Each row of a before or after table is a point. One or more steps were done to the points. Then noise was added and the rows were shuffled. The steps act on columns, c1 being the first. Write out the steps. A step turns or swaps two columns, mirrors them in a line or flattens them onto one, adds a multiple of one to another, or multiplies or shifts one. Angles are multiples of 10 degrees, from the lower column toward the higher: turns from -170 to 170, lines from 10 to 170 but not 90. Use the fewest steps. Two steps may share a column if one is a turn and the other turns, adds or multiplies; they go together, in the order done. Otherwise the lowest column goes first.

Before:
[[ 0.34  0.27 -0.36]
 [-0.19 -0.89  0.27]
 [-0.39 -0.07  0.32]
 [ 0.61  0.16 -1.00]
 [ 0.11 -0.07 -0.72]
 [-0.25 -0.29  0.33]
 [ 0.07 -0.81 -0.05]
 [-0.20  0.29  0.08]
 [ 0.03  0.00 -0.18]
 [-0.48 -0.10  0.26]
 [-0.30 -0.08  0.07]
 [ 0.91  0.24 -0.63]
 [ 0.47  0.19 -0.53]
 [ 0.37 -0.70  0.03]]
After (14 x 3):
[[ 0.39 -0.30 -0.16]
 [-0.31 -0.71 -0.22]
 [-0.06 -0.82  0.03]
 [-1.00  0.17  0.58]
 [-0.46  0.27  0.11]
 [-1.09  0.28  0.08]
 [ 0.21  0.29  0.01]
 [ 0.31 -0.88 -0.14]
 [-0.12 -0.02  0.11]
 [ 0.29 -0.07  0.10]
 [-0.64  0.15  0.23]
 [ 0.49 -0.05 -0.09]
 [ 0.55 -0.11  0.00]
 [-0.46 -0.07  0.55]]
Steps: turn c1 and c3 by -150 degrees

Before, 9 rows:
[[ 0.26  0.20 -0.19 -0.59]
 [ 0.37  0.54  0.04 -0.05]
 [ 0.08  0.20  0.35  0.08]
 [ 1.07 -1.12  0.32  0.09]
 [ 0.12  0.35  0.38  0.01]
 [ 0.10  0.23  0.07 -0.33]
 [ 0.82 -1.08 -0.71  0.13]
 [ 0.46  0.47 -0.24  0.14]
 [ 0.22 -0.20  0.03  0.38]]
After (9 x 4):
[[ 0.95 -1.09 -0.70  0.12]
 [ 0.56  0.45 -0.25  0.14]
 [ 0.10  0.31  0.38  0.06]
 [-0.33  0.20 -0.17 -0.59]
 [ 0.10  0.18  0.37  0.09]
 [ 1.19 -1.12  0.31  0.06]
 [ 0.57 -0.23  0.08  0.36]
 [-0.18  0.22  0.10 -0.38]
 [ 0.35  0.50  0.06  0.00]]
Steps: add 1 times c4 to c1

Before, 11 rows:
[[-1.02  0.54 -0.16  0.08 -0.20  0.28]
 [ 0.42 -0.51 -0.12 -0.49  0.37 -1.07]
 [ 0.14  0.33  0.24  0.21  0.36 -1.31]
 [-0.42  0.07  0.13  0.19 -0.42 -0.29]
 [ 0.41 -0.44 -0.39  0.04 -0.24  0.03]
 [ 0.62 -0.18  0.15 -0.32 -0.19 -0.50]
 [-0.26  0.13 -0.15 -0.03 -0.26  0.09]
 [ 0.36 -1.28 -0.43 -0.20  0.09  0.22]
 [-0.23  0.54 -0.25 -0.05 -0.27 -0.39]
 [-0.20 -0.66 -0.06 -0.32 -0.13  0.11]
 [ 0.57  0.38  0.23  0.02 -0.07  0.28]]
After, 11 rows:
[[ 0.47 -0.49 -0.13  0.60  0.50 -1.07]
 [ 0.37 -0.49 -0.43 -0.04 -0.14 -0.05]
 [ 0.64  0.36  0.21 -0.26  0.00  0.27]
 [-1.04  0.53 -0.15 -0.12 -0.04  0.21]
 [-0.41  0.09  0.11  0.54 -0.32 -0.25]
 [-0.25  0.15 -0.12 -0.12 -0.20  0.01]
 [-0.34  0.53 -0.23  0.30 -0.17 -0.45]
 [ 0.21  0.32  0.25  1.47  0.51 -1.28]
 [-0.19 -0.78 -0.06 -0.37 -0.05  0.12]
 [ 0.62 -0.15  0.15  0.07 -0.05 -0.46]
 [ 0.35 -1.28 -0.41 -0.40  0.25  0.27]]
Steps: add -1 times c6 to c4; shift c5 by 0.10

Before:
[[-0.40 -0.13  0.18 -0.50 -0.11  0.64  0.08 -0.45]
 [ 0.52  0.18 -0.25  0.09  0.39  0.71  0.44  0.08]
 [ 0.36  0.30 -0.40  0.13 -0.10 -0.43  0.00 -0.21]
 [-0.61  0.18  0.34 -0.71  0.45  0.62  0.45 -0.35]
 [ 0.58  0.08  0.26 -0.42 -0.13  0.37  0.50 -0.49]
 [-0.31  0.23  0.24 -0.68  0.37  0.40 -0.04 -0.07]
 [-0.06 -0.08 -0.10 -0.19 -0.18  0.29  0.37 -0.16]
 [-0.15 -1.26  0.24 -0.55  0.39  0.27  0.47  0.40]
 [ 0.39  0.08 -0.06  1.17  0.74 -0.16  0.23 -0.54]
 [ 0.31  0.08 -0.79 -0.65  0.19  0.14  0.05 -0.37]
 [ 0.43  0.16 -0.19 -0.60  0.17  0.04 -1.51 -0.45]]
After, 11 rows:
[[-0.29  0.26  0.59 -0.67  0.34  0.41  0.04 -0.13]
 [-0.08 -0.09 -0.33 -0.13 -0.20  0.25  0.39 -0.02]
 [-0.18 -1.30  0.63 -0.57  0.32  0.25  0.04  0.90]
 [ 0.43  0.14 -0.12  1.17  0.63 -0.17  0.47 -0.37]
 [ 0.52  0.16 -0.65  0.10  0.43  0.68  0.40  0.26]
 [ 0.41  0.12 -0.50 -0.62  0.19  0.06 -1.06 -1.22]
 [-0.50 -0.16  0.50 -0.47 -0.11  0.69  0.32 -0.31]
 [ 0.55  0.01  0.58 -0.35 -0.16  0.34  0.62 -0.18]
 [ 0.40  0.03 -1.99 -0.70  0.18  0.13  0.34 -0.26]
 [-0.54  0.19  0.82 -0.73  0.43  0.52  0.44 -0.16]
 [ 0.32  0.30 -1.01  0.14 -0.08 -0.29  0.18 -0.26]]
Steps: add -0.3 times c2 to c8; turn c7 and c8 by 30 degrees; multiply c3 by 2.5
